Each point is reached from the start by the listed moves, each made 0, 1 or 2 times, or once backwards (-1), plus a little noise. Say if it took an odd or an even number of moves. Then give how often each move was made.
In the rows, 128 means zero.

Moves:
(1): [137 137 110  90]
(2): [131 154 138 135]
(3): [145 141 141 113]
Start: [132 127 127 120]
Points:
[154 172 102  51] -> odd (2, 1, 0)
[180 145 107   7] -> odd (2, -1, 2)
[172 206 173 104] -> even (0, 2, 2)
[113 158 152 187] -> even (-1, 2, -1)

Moves:
(1): [135 120 116 129 105 123 130 115 130 123]
(2): [120 165 145 112 138 126 122 121 121 128]
(3): [136 127 159 135 114 152 107 140 110 114]
(4): [115 127 112 112 134 113 110 100 136 133]
(5): [156 138 112 135 140 140 147 159 148 160]
(6): [122 106 135 108 148 154 134 124 125 148]
(7): [110 117 124 145 126 136 135 127 117 133]
(8): [134 144 117 143 126 119 129 144 109 124]
Start: [128 121 126 121 131 127 130 126 120 135]
Points:
[ 65  54 207 132 159 227 134 138  42 141] -> even (-1, 0, 1, -1, -1, 2, 2, 0)
[ 48 146  79  55 153  91 112   7  69 154] -> odd (2, 2, -1, 2, -1, 2, 1, 2)
[ 90 173  83  64 114  19  80  12 145  93] -> even (1, 1, -1, 2, -1, -1, -1, 0)
[175 178 168  34 158 190  81 112 156 194] -> even (1, 2, 2, 2, 2, 1, -1, -1)
[160 132  98 105 135 146 194 137 143 184] -> odd (2, 1, -1, -1, 1, 1, 0, 0)

Moves:
(1): [137 126 130 126 134 135 129 111 123 131 141 127 126 126]
(2): [106 115 114 125 123 132 125 113 118 133 127 129 130 129]
(3): [138 130 129 125 117 127 128 107 133 122 118 138 147 121]
(4): [119 145 132 140 143 132 140 122 109 130 126 128 126 124]
(5): [134 118 108 139 138 134 140 139 128 115 115 133 137 126]
(6): [119 134 122 128 128 115 120 128 128 112 124 134 129 129]
(7): [122 123 137 134 140 116 122 121 130 122 124 128 128 119]
(8): [134 145 140 121 120 135 127 140 132 131 122 130 116 113]
(9): [122 131 127 134 131 130 102 120 124 158 136 119 110 122]
(10): [125 147 126 143 122 124 125 123 141 118 132 143 122 129]
(11): [108 134 140 133 137 135 120 123 125 128 128 144 132 132]
(12): [135 126 128 137 141 123 134 127 116 122 145 116 150 122]
(13): [121 127 125 126 118 135 114 124 123 118 133 125 136 138]
(14): [128 135 123 127 133 135 130 130 130 123 129 120 133 128]
Start: [126 130 120 139 124 146 126 129 125 129 122 124 135 129]
Points:
[116  55  37 132 123 168  97 116 102 126 124 111 165 156] -> odd (1, 1, 0, -1, 2, 1, -1, -1, 1, -1, 0, 0, 1, 0)
[ 65 197  76 175 139 202 151 160  70 110 121 109 136 114] -> odd (-1, 2, -1, 2, 1, 0, -1, 2, 0, 1, 0, 1, 1, 2)
[ 91 126 121 183 165 134  70  97  94 160 119 116 110 103] -> even (0, 0, 0, 1, 1, 0, 2, 0, 2, 0, 0, 0, 1, -1)
[134 226 177 121 159 173 163  73  91  95 110 164 176 103] -> odd (2, -1, 2, 2, -1, 2, -1, 1, -1, -1, 2, 0, -1, 2)
[134 249 169 164 145 149 103  73 135 115  83 154 105  58] -> even (1, -1, 2, 2, 0, 1, 2, 2, 1, 1, 0, -1, 0, 2)
[110 135  89 144  77 150 120 147 171  82 130 160 122 188] -> odd (0, 0, -1, -1, 0, 0, -1, -1, -1, 2, 0, -1, 1, 0)
[ 29 179  73 231 164 169  71  80  70 128 149 133 158 145] -> odd (-1, 1, 0, 2, 1, 0, 0, -1, 2, 2, 1, 1, 2, 1)
[127 201 145 164 123 185 119  66  98  86 126 199 178 101] -> even (2, 0, 2, 1, 1, 1, -1, 2, 0, 1, 2, 1, 1, -1)
